Each row is a point. A path goes straight from each point to the next, and from the last back to the first. The post is the endless flat space through its rows: a point in 2 columns, a line in 3, a plane in 4, and so on, so that a path can go around it. How many times does the path go around the post? Going back the other way cancels.

Post, one row:
-0.16 -0.24
Path (23 x 2):
-0.21 -0.75

-0.43 -0.32

-0.31 +0.22

+0.27 -0.04

+0.15 -0.40

+0.23 -0.21

-0.12 -0.59

-0.52 -0.73

-0.69 -0.23

-0.78 +0.01

-0.14 +0.10

+0.33 -0.21

+0.22 -0.89

-0.57 -0.87

-0.71 +0.27

-0.10 -0.05

+0.30 -0.27

+0.01 -0.71

-0.37 -0.49

-0.61 -0.30

-0.33 +0.11

+0.40 +0.25

+0.09 -0.37
Times around: 4

Post (7 x 8):
+0.04 -0.06 +0.26 +0.08 -0.55 -0.51 -0.08 -0.10

-0.50 -0.22 +0.20 -0.18 -0.77 -0.26 -0.28 -0.48

-0.35 +0.79 -0.21 -0.48 +0.47 -0.21 -0.11 +0.13

+0.08 -0.27 +0.31 +0.23 +0.04 +0.34 +0.17 -0.02

+0.66 -0.71 -0.48 +0.28 +0.12 +0.54 +0.13 -0.16

+0.11 -0.37 -0.50 +0.26 +0.45 -0.17 +0.24 -0.38

+0.35 -0.49 +0.35 -0.09 +0.16 +0.17 +0.34 +0.93
Path, 27 rows:
+0.01 +0.31 -0.10 +0.22 +0.27 +0.58 -0.10 +0.33

+0.50 +0.04 +0.00 +0.13 -0.72 -0.22 -0.06 +0.24

-0.32 -0.03 -0.09 -0.87 +0.13 +0.61 +0.44 +0.24

+0.01 -0.45 +0.46 +0.17 +0.57 +0.21 +0.34 -0.56

+0.35 -0.12 +0.78 +0.10 +0.00 +0.72 -0.11 +0.27

-0.11 +0.22 -0.26 -0.01 +0.65 +0.06 -0.20 +0.33

-0.44 -0.38 -0.12 +0.37 -0.07 -0.02 +0.24 -0.16

+0.14 +0.04 -0.55 -0.64 +0.39 +0.03 +0.19 +0.71

+0.39 -0.93 -0.36 -0.25 -0.32 +0.53 +0.07 -0.01

+0.45 -0.07 +0.38 -0.01 -0.67 -0.04 -0.25 -0.46

-0.41 -0.31 +0.37 +0.16 +0.81 +0.29 -0.06 -0.21

+0.35 -0.49 -0.24 +0.22 -0.77 -0.04 -0.47 +0.18

+0.37 -0.32 -0.28 +1.09 -1.28 -0.29 -0.01 -0.83

-0.39 -0.56 +1.24 +0.00 -0.22 +1.22 +0.67 +0.56

+0.73 +0.30 +0.00 -0.49 -0.35 +0.23 +0.08 -0.08

-0.02 -0.39 +0.40 -0.51 -0.17 -0.46 -0.20 -0.09

-0.41 -0.15 -0.15 +0.28 +0.25 -0.24 -0.29 -0.55

-0.08 +0.00 +0.35 +0.49 -0.46 -0.11 -0.13 -0.06

+0.50 -0.42 +0.56 +1.32 -0.83 -0.35 +0.37 -0.60

-0.37 -0.32 +0.07 -0.60 -0.74 -0.30 +0.35 +1.02

-0.68 -0.24 -0.13 +0.11 +0.19 +0.29 +0.04 +0.00

-0.10 -0.59 -0.04 -0.19 -0.67 -0.12 -0.27 +0.35

-0.55 +0.18 -0.25 -0.24 +0.76 +1.38 +0.23 +0.28

+0.37 -0.36 +0.06 -0.24 -0.67 -0.20 +0.50 +0.17

+0.41 -0.54 +0.88 +0.16 +0.05 +0.26 +0.50 +0.04

+0.33 +0.34 +0.06 -0.10 +0.10 +0.66 -0.32 -0.24

-0.11 +0.24 -0.16 +0.19 +0.23 -0.41 -0.48 +0.08
Times around: 4
